Each row of a before or after table is a point. One or more steps were done to the points. Then noise was added and the rows were shuffled. The steps act on columns, c1 being the first. What was done? A step turns or swaps two columns, mirrors them in a line or flattens them onto one, adds a multiple of one to another, or multiplies or shifts one. Angles are multiples of 10 degrees, from the lower column toward the higher: turns from -170 to 170, lines from 10 to 170 but not 90. Use the fewest steps. Two steps may share a column if one is a turn and the other turns, adds or multiplies; they go together, in the order done. Otherwise the lowest column goes first.
In the rows, zero is written as 128.

Before, 12 rows:
[[172 138 124]
 [153 138 125]
 [151 182 118]
 [ 74  93  86]
 [156 163 199]
 [103  99  66]
 [105 142 120]
 [135 181 169]
 [163 125 187]
 [133 181 101]
 [152  63 112]
 [143 168 146]]
After:
[[142 113  67]
 [ 93 118 142]
 [123 101 183]
 [132 146 169]
 [ 63  85  90]
 [142 125 137]
 [161 125 138]
 [126 167 181]
 [145 199 163]
 [143 118 181]
 [154 184 123]
 [ 92  66  99]]
Steps: shift c1 by -10; swap c2 and c3

Before, 11 rows:
[[169  97  39 181  74 113]
 [103 189 148 145  76 182]
 [123 174 146 137 117 144]
 [196 126  91 185  41  76]
 [127 140 157 111  70 173]
 [ 93 152 136 101  74 177]
 [181  99  65 121 125 188]
 [156  92 117 191 104  88]
 [145 111 116 156 124 119]
 [126  98  91 123 148 114]
 [131 145 120 100 133 127]]
After (11 x 6):
[[141 154 106 148 115 104]
 [ 75 148 129 141 114 137]
 [ 37  93  83 164 187  75]
 [111 126 157 106 179 177]
 [ 95 113 103 201 137 102]
 [144 126 153  95 187 160]
 [129  88 145 106 131 150]
 [133  72 158 101 185 161]
 [ 72 121  88 183 168  73]
 [120 124 118 157 124 113]
 [124 133 122  95 124 121]]
Steps: turn c1 and c5 by -160 degrees; mirror c2 and c4 in the line at 110 degrees; flatten c3 and c6 onto the line at 50 degrees

Before (13 x 9):
[[144 132 202 129 148 139  91 153  76]
 [174 109 142 160 125 150  98 158 128]
 [137  95 157 138 123 102  53 178 105]
 [141 124 195 157 103 122  56 122 131]
 [170 179  76 178  87 154 152  93  94]
 [ 86  81 140 150 139 112 123  98 130]
 [118  57 162 120 170 101  90  47 129]
 [112 192  72 129  85 132 117  71 124]
 [105 194  95 200 110 152 119  72 112]
 [113 156 118 146  96 201 118  98 112]
 [137 119 161 153  61 127  92 128  88]
 [100  58 171 135 142  55 119 101 140]
 [171 123 193 134 112 123 110 182 142]]
After (13 x 9):
[[149 198  94 199 116 120 124  65  92]
 [121 162 156 133 124 148  48 178 125]
 [116 199 195 157 101 133  59 125 127]
 [124 154 196 125 144 105  87 152  73]
 [108  77 164 128 147 204 116 101 160]
 [101 140  77 174  83  82 156  91  80]
 [122 197  68 130  91 140 119  74 102]
 [119 145 158 156  56 129  85 124  92]
 [103 148 198 134 111 110 113 185 145]
 [154  94 137 149 147 165 123  99 149]
 [166 165 116 147  93  67 124  97 105]
 [ 92 100 162 117 173 158  91  40 156]
 [113 142 140 159 127  91  99 162 135]]
Steps: turn c1 and c6 by -150 degrees; add 0.3 times c8 to c1; turn c2 and c9 by -20 degrees; add -1 times c7 to c2

Before, 12 rows:
[[101 113 105 139  80 132 111 109 108 147 153 167 133 121]
 [101 160  99 210 154 140 163 120 116 109 145   7 108 126]
 [ 99 116 184 107 113 100 122  95 112 130 142 159 124 209]
 [ 78 149  96 164 146 195 159 135 112 117  88  67 114 138]
 [119 154 100 100  99 120 126  83 119 131 149 170 180 170]
 [111 166 146  94  87 103 143  95 153 110 120 165 103 111]
 [ 85 122 102 115 121 107 205 117 129 155 143 171 123 103]
 [144 124 137 112 119 123 130  88 129 108 111 162 179  99]
 [ 72 140 102  97 129 101 111  85 136 145 120 154 176 100]
 [163 128 118  98 150 105 119 168 136 134 151 160 104 145]
 [ 87 169 164  99 100 112 161 148 132 130 139 171 171 101]
 [ 93 174 121 212 135 130 127  87 120 108 136 173 109 120]]
After, 12 rows:
[[165 133 118  99 152 100 127 169 136 135 146 160 105 121]
 [ 69 100  95 164 136 165 163 136 110 117 114  66 115 186]
 [119 118 103 117  96 133 197 117 129 155  85 172 123  96]
 [143  97 101  98 102  90 117  83 119 130 119 171 181 149]
 [137 128 104 138  89 136  97 109 108 147  89 168 132 127]
 [ 94 102 102  97 135 132 112  85 137 145  90 155 177  90]
 [117  75 164  99  91 137 151 150 133 130 103 171 171  98]
 [121 139 137 112 119 149 128  87 129 108 147 162 179 105]
 [129  86  99 210 141 136 169 120 115 109 109   7 109 135]
 [117  71 120 212 134 136 129  88 120 107 112 173 110 124]
 [126 130 185 106 115  47 117  96 113 130  93 159 125 157]
 [113  88 144  94  84 125 128  95 153 109 132 165 102  97]]
Steps: turn c1 and c11 by -60 degrees; turn c2 and c11 by 160 degrees; turn c5 and c7 by 20 degrees; turn c6 and c14 by 50 degrees

Before (10 x 20):
[[137 112 146 177 162 153 139 126 154  96 129 175 133 145 145  64 123 166
   77 112]
 [140 151 119 108  38 182 130 148 180 171 149 171 102 117 147 147 154 100
   84 117]
 [121 150 151 148 143 155  96 120 124 107 108 107 128 148 136 139 162  97
   79 146]
 [154 169 150  98 149 144 133 114 131 140 108 155 123 144 140  35 169 108
  163 141]
 [116 161 103 161 156 159 121 118 102 139 123 153 137 140 132 142  74 125
  168 124]
 [112 164 142 167  91 156 119 142 120  94 126 137 127 116  76 146 173  98
  206 116]
 [116 158 138 121 156 140 126 106 103  99 154 123 138 130 124 137  74 142
  130 113]
 [149 138 109  75 168 144  62 117 166  97 176 159 139 136 139 150  80 112
  154 122]
 [149 140 107 146  98 144 139 108 111 116 206  78 140 139  85  93 159 131
   89 144]
 [149 153 114 139 162 141 113 115 177 142 112 147  24 123 122 149 148 174
  113 124]]
After:
[[121 149 150 152 138 155  95 112 127  72 116 104 128 150 133 141 164 122
   76  96]
 [113 162 140 168  78 154 118 152 112  40 122 136 128 115  78 151 175 152
  206 104]
 [114 156 139 122 147 138 126  78 120  57 156 134 138 130 122 143  72 139
  129 145]
 [149 137 107  78 185 140  62 122 170  51 165 175 142 137 140 156  81 144
  157 116]
 [117 159 104 163 150 159 121  99 110 155 120 151 141 139 134 143  76 131
  168 124]
 [136 113 144 177 168 152 137 134 153  47 111 169 136 145 146  45 127 129
   77 168]
 [153 171 152  99 169 144 133 102 143 161  99 143 127 146 138   8 167 121
  165 106]
 [151 151 114 140 178 143 116 121 184 163 107 142  24 119 119 152 149 115
  114 175]
 [135 151 121 109  46 183 130 182 162 233 132 177 100 116 148 152 152 150
   86 102]
 [149 139 107 145 112 143 137  85 124  99 217 107 142 141  87  82 162 114
   89 125]]
Steps: add 0.7 times c1 to c5; multiply c8 by 2; turn c8 and c9 by -20 degrees; multiply c10 by 2.5; turn c11 and c12 by 20 degrees; multiply c16 by 1.3; turn c18 and c20 by 110 degrees

Before, 14 rows:
[[126 147 164 105 147 154 131 132 164 150 162 147 105 107 122 139 176  88
  110 152 169 153 157  92  93 146 138  76  78 113 161 163]
 [162 111 141 131 143 146 180 138 160 156 156 187 113 108 122 122 138 128
  129 144 126 141 145 103  61 150  97 109 101  88 153 140]
 [101 122 105 150 188 116 100  88 110 122 119 122 123 122 179 122 108 137
  147 107 114 118 116 125 127 142 148 143 160 159 115 106]
 [104 131 162  95 188 164 116  94 166  99 100 117 127 141 160 129 128 135
   99 136 155  89 183  65 130 110 100 118 121 141 137 124]
 [110 137 107 136 153  84 106 107 139 107 130 125 144 133 163 145 113 107
   98  96 152  95 122 115 117 139 157 127 127 176 136 109]
 [ 93 169 104 150 169 101 103  87 129  99 120 119 137 144 165 132 106 140
  117 119 166 111 141 139 122 133 140 125 135 123 121 121]
 [121 128 120 140 160 112 138 120 108 160 113 153 122 158 129 123 145 136
  135 123 111 113 132 114 123 150 106 129 148 120 107 101]
 [152  90 124 158 154 133 130 112 124 162 114 161 122 125 113  89 120 158
  120 135 131 129 119 108 121 150 123 117 115 119 123 103]
 [102 148 135  82 155 155 112  79 167  95 111 113 146 117 162 131 173 124
   83 146 165  96 166  84 116 114 136 145 120 139 123 158]
 [134 109 137 137 162 118 132 110 123 147 113 132 119 129 131 105 119 132
  136  98 120 113 129 143 111  99 126 140 121 121 116  93]
 [140  99 123 134 142 125 161 141 109 159 137 138 122 127 122  85 134 164
  141 133 110 144 143 118 100 135  76 111 102 130 137 124]
 [ 92 165 139 118 143 161 123 119 159 136 160 155 112 110 136 139 153 108
   73 161 148 110 183  76  93 104 152  97 105 125 159 165]
 [118 109 129 126 151 126 123 122 120 128 108 155 109 128 124  79 122 148
  125 108 126 145 159 113  99 148  96 145 143 125 116  84]
 [104 119 132 119 168 131 140 118 124 133 137 151 134 129 141  88 124 162
  125  88 127 105 119 125 135 148 117 127 136 120 123 105]]
After (14 x 32):
[[102 148 134  82 155 155 111  80 168  94 163 117 105 117 162 131 174 124
   84 145 165  95 165 105 117 113 136 145 121 157 122 101]
 [118 110 129 126 151 126 122 122 120 128 136 155 154 127 123  79 121 148
  125 108 127 145 160 110  99 147  96 144 142 120 116 168]
 [127 147 164 105 147 155 131 132 164 150 173 154 144 108 121 139 175  88
  111 152 169 153 157 142  93 146 138  76  79  91 161  89]
 [ 93 169 104 150 169 101 104  87 129  99 115 114 121 144 165 132 106 141
  116 119 166 112 141 126 122 133 141 126 135 115 120 137]
 [111 137 107 136 153  84 106 107 139 107 141 123 116 134 163 145 113 107
   97  97 152  95 122 127 117 139 157 127 126 247 136 149]
 [140  99 123 134 142 125 161 141 109 160 140 138 135 127 122  85 135 164
  141 134 110 145 143 130  99 135  77 112 102 133 137 132]
 [121 128 119 139 161 112 137 121 108 160 136 145 139 158 128 122 146 136
  135 123 111 112 133 115 123 149 106 128 148 107 107 155]
 [103 120 133 119 169 130 140 118 124 133 133 149 126 128 140  88 123 162
  126  89 126 105 119 133 136 148 117 127 135 108 123 152]
 [ 92 165 139 118 143 161 122 119 159 135 188 160 137 110 136 139 153 109
   73 161 148 110 182 136  93 103 152  97 106 120 158  90]
 [104 131 163  95 189 164 116  94 165  99 178 113 130 140 159 129 129 136
   99 137 155  90 184  94 131 110  99 118 120 160 137 132]
 [151  90 124 157 154 132 131 112 124 162 142 162 138 125 113  89 120 158
  120 134 131 128 119 114 121 150 123 117 114 106 123 151]
 [102 122 105 150 188 117 101  88 111 122 128 124 137 121 179 122 109 137
  147 107 114 118 115 121 127 142 148 142 159 205 114 149]
 [135 109 137 137 162 117 132 110 124 147 110 132 143 129 131 106 120 132
  136  98 120 112 129 122 112 100 125 140 121 110 116 160]
 [163 110 141 131 144 146 180 138 160 156 161 193 141 107 122 121 137 129
  128 144 127 140 145 141  62 149  98 110 100  28 153 113]]
Steps: turn c11 and c24 by 70 degrees; multiply c24 by 0.7; add -0.3 times c14 to c12; turn c13 and c32 by 170 degrees; multiply c30 by 2.5

Before:
[[134 131 105  77 182  74 111 105 109  87 137 145 179  55 159  97  41 109
  138  98 173 150 130 141  66 125  63 140  54 100 136 176 147  94  95 122
  135 130 146 103 153 139 140  52 150 162  92 105  96 211 111 106  96 142
  117 115 104  69 106 152 125  98 193  79]
 [141 136  78 117 158 155  84 132 176 125 141 147 140 121 120  77  79 153
   95 102 157  95 114  87  68 100 106 126  65  81 147 161 131  70  55 141
  132 131 190 154 148 106  84  51 181 124  92 142 103 197 131 133 118 143
  104 122 127  25  94 156  87  78 159 135]
 [101  87 145 115 103 106 154 177 109 147 108 119 102 111 155 106 129 197
  124 211 123 184 132  74 161 185  64 108 107  88  86 125 189 161 100 120
  134 147 163 135 160  93 145 106 117 111 180  86  86 133 157 115 123 172
  133 130  99 161 182 108 149 158  88 159]
 [105  91 133 173 130 134 129 150  99 145 143 157 125 118 169 155 111 149
   96 165 131 150 144  62 186 148 102  90  98 119  76 113 168 171  61 102
  125 163 143 120 173 102 180 143 157 116 171  57 140 136 144 105 116 135
  162 131 159 120 154 135 117 206 162 162]
 [118  94 116 163 138 112 135 176 113 126  69 123 105 130 142 139 181 119
   94 213 119 175 118  63 180 132  58  92 144  84  65 176 159 180  75  98
   93 176 163 166 152 118 170 150 148 101 173  68 129 132 118 135 138 119
  124 135 130 154 143 144 142 193  96 158]
 [127 138  97 149 183  78 179 197 123  83 167 141 101 182 126 124  85  97
  174 153 127  63 129 142 113 169 158 168  96 152 138  83 105 115 105 141
  156  81 120 146 116 153 105  92 103  88 156 102 143 184 103  97 131  47
  151 124  68 150 178 116 125 113 164  69]
 [140  73 148 147 105 160 107 174 124 126 117  97 118 114 148 137 192 137
  134 155 124 143 126  93 153 172  88 127 114 118  95 150 114 170  70  98
  115 157 154 180 187 154 130 162 123 124 183 104 111 132 134 126 132 157
  124 145 123  76 150 114 154 166 136 185]
 [133  88 123  68 146 108  95 120 190 101 150 165 179 110 126 148  55 158
  136  94 124 142  98 102  92 104  84 143  97  85  91 168 143  81 103  90
  156 136 160 158 141 130 142  40 138 155  86  95 104 234 129 104 140 171
   83  96 122  55 129 165 101  66 140 147]
 [ 97 120 131 155 177  94 177 178  94  79 175 104  63 201 103 107 109 122
  107 156 119  74  79 141 143 168 196 160 145 161 150 100 158 141 158 130
  150  56 102 112 115 190 125  81 120  74 153  73 170 142 107  87 101  73
  158 183  33  86 160 134 108 145 163  49]
 [149  97 126  97 176 124  82 169 175  96  91 153 153 113 122  73  66 123
  130  65 160 111 122 111  93 111  87  85 106 119 130 142 162  68  77 103
  138 148 177 108 145 115 106  70 120 150  92 105  91 231 143 122  93 149
   92 114 161  60 134 176 146  78 183 119]
 [128 117 100  59 180 108  99 112 155  90 142 161 173 144 153 118  70 134
  118  85 160 135 119 129  90  92 109  86  50 112 149 168 157  52 126 154
  113 153 152 150 167 115 118  92 121  97 136 148  98 181 138  82  96 151
   75 106 111  84 107 184 118  93 160 124]
 [120 106  81 148 141  93 174 203 107  71 197 144  89 175  84  90  88 127
  178 163 160 105  96 143 102 159 190 140 133 156 124 158 153 145 138 133
  156  88 101 164 117 146  92 109 120  92 199  63 156 152 141 121 107  48
  143 198  85 113 164 117 107 117 161  91]
 [125 135 133 159 157 146 167 210 123 146 146 139 159 146 104 139 174 186
  120 139 103 122 123 111 133 136  75  88 154 106  75 143 133 170 132  96
  108 162 191 108 165  91 148 171 153 123 159 104 114 130 150 135 131 119
  175 130 128 120 161 118 114 144 138 131]
 [ 79  89 141 210 114 114 125 202 118 166 134 126 141 106 137 170 147 134
   94 179  82 123 120 122 143 132  57 107 145 117  83 128 162 179  83 100
  142 122 184 166 199 127 118 132 163 126 161  97 109 148 131 125  80 116
  114 166 135 136 164 143 143 158 157 162]]
After (14 x 64):
[[148  97 127  85 176 123  83 170 174  96  91 153 153 113 122  73  67 123
  131  65 160 109 124 113  93 113  86 127 106 119 130 141 162  70  77 145
  158 148 193 108 104 114 129  57 105 157  92 104  92 231 144 121  92 150
   92 114 160  59 134 176 145  79 182 121]
 [129 116 100  86 181 106  98 112 154  89 143 161 175 143 153 120  69 135
  117  85 160 134 121 129  90  91 109 111  50 111 149 168 159  52 125 166
   83 153 174 151 155 116 131  69 115  45 137 147  98 181 140  82  98 152
   75 106 111  83 108 183 117  93 160 125]
 [118 107  81 171 141  93 175 203 107  71 196 145  89 175  86  90  88 125
  177 162 162 107  96 142 102 160 191 119 133 157 124 157 154 145 137 118
  212  89  98 164 131 147 124 177  90  67 199  63 156 153 143 124 107  48
  144 200  86 114 164 116 108 116 160  91]
 [ 80  88 142 206 113 113 126 201 118 166 135 126 140 104 138 171 146 134
   94 178  82 123 119 121 142 131  56 148 146 116  84 128 161 180  84 198
  170 120 184 166  99 126  89 171 130 151 161  98 109 148 132 124  78 117
  113 167 135 136 162 144 142 158 159 164]
 [127 138  97 176 185  78 179 197 123  83 169 142 100 183 125 124  85  97
  173 152 127  63 129 141 113 169 158 153  96 152 139  82 105 115 105 116
  212  82  98 146 139 153 146  89  99  59 155 100 142 183 102  97 130  45
  153 124  68 151 176 115 125 113 164  69]
 [125 132 133 160 155 146 166 209 123 146 147 140 159 146 105 138 172 185
  121 139 103 122 121 112 132 134  75 138 155 106  74 143 133 170 130 165
   66 163 202 108  96  91 113 173 154 131 159 104 113 130 149 135 132 119
  175 130 128 120 162 117 114 145 139 132]
 [140  74 148 149 105 159 107 174 125 126 116  98 118 113 147 136 193 137
  133 156 126 143 127  92 154 173  89 144 115 119  95 152 115 170  67 187
   88 155 147 178  97 155 134 177 130 126 184 106 109 131 135 123 132 158
  124 146 122  75 151 115 155 166 134 184]
 [133  89 122  53 147 107  93 120 190 102 150 165 178 110 127 150  56 158
  136  95 124 142 100 102  92 103  83 160  99  86  92 169 143  81 103 142
  211 135 141 159  90 128 125   7 145 158  87  96 104 233 128 103 138 171
   82  96 122  54 129 165 102  64 139 148]
 [101  88 143 128 104 106 153 177 110 145 109 119 102 112 156 107 128 197
  124 212 122 184 131  73 161 185  64 136 108  88  88 126 189 162 101 161
  146 147 169 136 119  91 143 108 141  92 179  88  85 132 157 115 123 170
  134 129  97 161 182 110 150 156  88 159]
 [141 135  79 119 158 154  83 129 175 125 141 146 141 121 120  76  80 152
   94 101 156  94 115  88  66 100 105 167  65  83 147 160 132  71  55 148
  142 130 176 154 141 103  63  44 105 116  93 140 105 199 130 133 118 143
  104 121 127  25  95 155  87  78 159 136]
 [ 98 120 132 191 176  95 176 176  92  77 175 104  63 199 104 107 109 122
  109 154 119  73  79 140 144 166 197 136 146 162 149  99 159 142 159 115
  194  57  86 112 131 190 135 135 123  36 152  73 171 140 109  87 101  73
  157 182  33  87 161 135 108 144 162  48]
 [133 132 105  58 182  74 110 105 109  88 138 145 179  55 157  96  40 109
  138  98 175 151 130 142  67 125  61 150  52  99 137 176 148  94  96 155
  149 133 136 103 123 138 109  39 147 175  93 106  96 211 110 106  97 141
  118 115 105  69 106 152 124 100 191  78]
 [119  94 115 180 139 110 135 176 112 127  68 122 105 129 143 140 182 120
   94 213 118 174 118  64 180 132  57 123 143  84  65 177 157 181  75 153
   22 176 176 166  99 118 122 156 175  90 172  67 131 132 118 136 136 119
  125 135 130 153 143 143 140 193  97 159]
 [104  92 132 180 130 133 129 150 100 146 145 158 124 118 169 155 112 147
   96 167 130 150 144  62 187 147 100 110  97 119  75 114 168 172  60 173
  120 164 163 121 103 102 119 145 187 122 170  58 139 137 144 104 115 134
  162 130 158 120 153 134 116 206 161 163]]
Steps: multiply c46 by 2; turn c4 and c46 by 20 degrees; turn c28 and c39 by -40 degrees; swap c36 and c41; multiply c37 by 3; turn c43 and c45 by 70 degrees; add 1 times c56 to c44

Before (10 x 64):
[[161  93 136 120 135 147 141 152  90 182 124 132 167  91 168 144 164 127
  133 139 112 169  77 130 161  82  82 120 130 131 111 151 150 148 112 107
   82 142 150 150 103 107 129 167 119 162 124 146 146  86 116 139 130 167
  131 152  88 176 108  89 135 138 168 144]
 [ 70 211  91 144 155  87  68 130 132 109 195 166 158 126 101 121  59 104
  126 108 152 125 136 232  77  90 123 151  73 183 162 123 155 108  99 121
   99 105 103  60 124 109 106 127 162  73  74 111  86  91 140 135 181  33
   42  88 133 117 108 117 123 178  98  83]
 [166 113 121 130 122 138 140 143 119 179  99 122 145 117 125 103 122 136
  149 118 158 142 130  97 121  93  92 119 158 123  65 159 108 142 143 118
  106 141 147 154 101 131 151 149 104 140 132 106 134 116 125 125 151 134
  125 124 116 132 138 117 159 140 122 144]
 [186 218  65 245 122 148 111  65 105  31  98 113 158 165 114 111 135 149
  107 163 130 181 114 188 161 127 176 142 130 149 202  92 194  81 123  74
   64 142 116  91 180 164 118 105  60  66 102  61 141  72 103 105 165 101
  104 153 146 182 147 159 152 118 182  96]
 [161 134 123 108 105 152 130 133 113 170 119 133 153  87 143 144 172 141
  151 126 118 121  89 158 155 119  93  65 158 109 108 119 167  97 113  95
  111 170 162 155 116 146 131 121  86 152 116 100 135 143 164 131 135 143
  141  90 118 153 162 125 138 160 120 136]
 [168  80 128 116 135 164 125 136 133 177 127 128 192  64 165 119 145 148
  137 103 152 146 111 130 159 162 107 120 148 139 108 147 122 112 137 148
  137 143 154 151 128 136 161 114 123 138 119 142 149 113 128 131 150 141
  109  92 141 159 156 135 145 184 113 154]
 [126 111 139 141 116 152 111 126 137 176 126 146 147  86 141  96 152 122
  120  92 129 160  93 116 118 107  77 118 154 151  84 106 157 135 131 128
  133 121 170 149 139 115 119 136 116 155 121 135 174 120 166 127 122 125
  121 128 130 169 174 104 140 115 136 165]
 [110 106 114 117 128 139 118 142  79 171  93 141 153  86 126 134 140 152
  160  98 123 175 119 108 160 115 104 127 139 147  90 157 130 146 107 118
  115 142 160 175 113 129 151 129 125 120  97 135 140  75 163 145  87 164
  116 150 112 145 140 128 136 130 116 120]
 [122 170  73 139 166  88  72 134 109  56 182 101 126 117 108 179  50 141
   72 126 174 113 129 249 113  82 123 148 107 167 157 127 129 118  75 128
  112 144 154  55 111 137  97 115 151  82  88  90 118  89 153 149 141  10
   61  89 128 109  85 111 144 146 146 100]
 [184  95 127 120 118 151 148 129  95 157 113 154 135 110 172 119 141 129
  151 106 148 130 107 147 135 148 152  88 117 127 109 133 117 133 159 107
  125 140 140 176 118 128 144 137 115 150 148 129 152 146 157 129  90 156
  118 121 120 177 151 107 139 121 135 150]]
After:
[[128 114 134 136 114 150 115 130 137 183 125 146 146  82 140  93 147 119
  124  91 125 157  93 115 113 104  73 117 155 153  88 108 158 132 128 127
  138 124 171 147 150 114 120 138 115 156 131 134 172 118 165 126 121 125
  122 126 130 168 173 103 141 114 134 166]
 [123 172  70 141 166  88  72 136 108  56 188 101 128 115 107 154  51 116
   73 129 176 104 127 242  78  80 127 149 109 168 157 128 128 119  75 129
  113 139 153  54  97 127 101 114 149  79 173  90 122  91 118 152 137  13
   61  89 126 105  86 110 147 144 145 104]
 [161  92 137 120 134 147 139 155  87 180 121 131 166  98 166 159 161 130
  133 136 109 178  80 129 147  81  81 120 130 134 106 149 155 153 113 109
   82 142 149 148  76 111 126 166 121 162 124 144 149  83 129 139 128 170
  132 154  89 183 111  87 131 138 173 142]
 [163 134 118 109 108 150 132 135 112 173 124 134 154  85 144 155 172 157
  148 126 115 129  89 158 112 120  96  64 157 111 110 118 164  94 115  94
  109 172 164 154 103 145 132 120  83 151 143 104 140 139 170 129 134 141
  140  91 117 158 162 124 139 162 119 136]
 [186 214  69 245 123 145 114  63 109  31 106 111 161 165 116 135 125 191
  109 163 132 180 115 189 171 125 172 140 127 149 200  93 190  86 119  68
   65 142 118  92 233 155 116 101  59  66 161  60 145  70 132 105 168 102
  101 153 147 179 145 161 156 124 185  94]
 [186  94 128 121 118 146 146 132  98 158 114 153 132 110 173 128 141 138
  146 110 148 136 109 145 114 146 152  93 122 123 108 129 115 137 158 108
  127 139 139 180 111 134 143 137 109 152 111 130 147 143 156 135  88 155
  122 121 121 179 153 108 142 123 140 153]
 [107 107 118 113 133 136 118 141  80 173 105 141 157  82 128 153 137 195
  161 103 126 176 118 108 125 113 104 128 137 147  90 160 133 146 105 111
  113 138 157 173  98 117 152 128 126 116 157 134 138  74 165 149  87 163
  118 152 113 146 141 128 137 127 119 119]
 [ 74 207  97 142 152  91  68 129 137 106 182 164 161 124 103  89  60  36
  121 107 153 114 135 233  94  90 123 152  73 184 162 124 154 106  98 121
   97 103 104  63 126  87 107 128 163  73 172 112  88  91 117 133 186  33
   44  86 137 118 105 111 120 180 100  87]
 [171  79 128 114 137 165 125 140 132 181 133 126 191  63 165 143 143 170
  138 108 152 145 112 134 146 159 105 119 148 136 106 147 123 116 137 145
  139 140 152 154 124 135 163 112 120 139 140 138 152 112 147 129 151 136
  114  95 139 161 157 130 147 178 113 152]
 [170 111 119 134 118 142 140 142 118 177 102 126 141 114 124 107 122 159
  146 113 159 143 131  95 137  91  96 117 157 123  65 157 112 142 145 115
  105 140 148 153  72 128 154 150 105 142 130 106 134 117 134 122 152 137
  122 125 118 128 136 116 156 139 122 146]]
Steps: turn c11 and c18 by -20 degrees; multiply c18 by 2; turn c16 and c25 by -40 degrees; turn c25 and c51 by 40 degrees; turn c17 and c22 by 10 degrees; multiply c41 by 2; mirror c42 and c47 in the line at 10 degrees
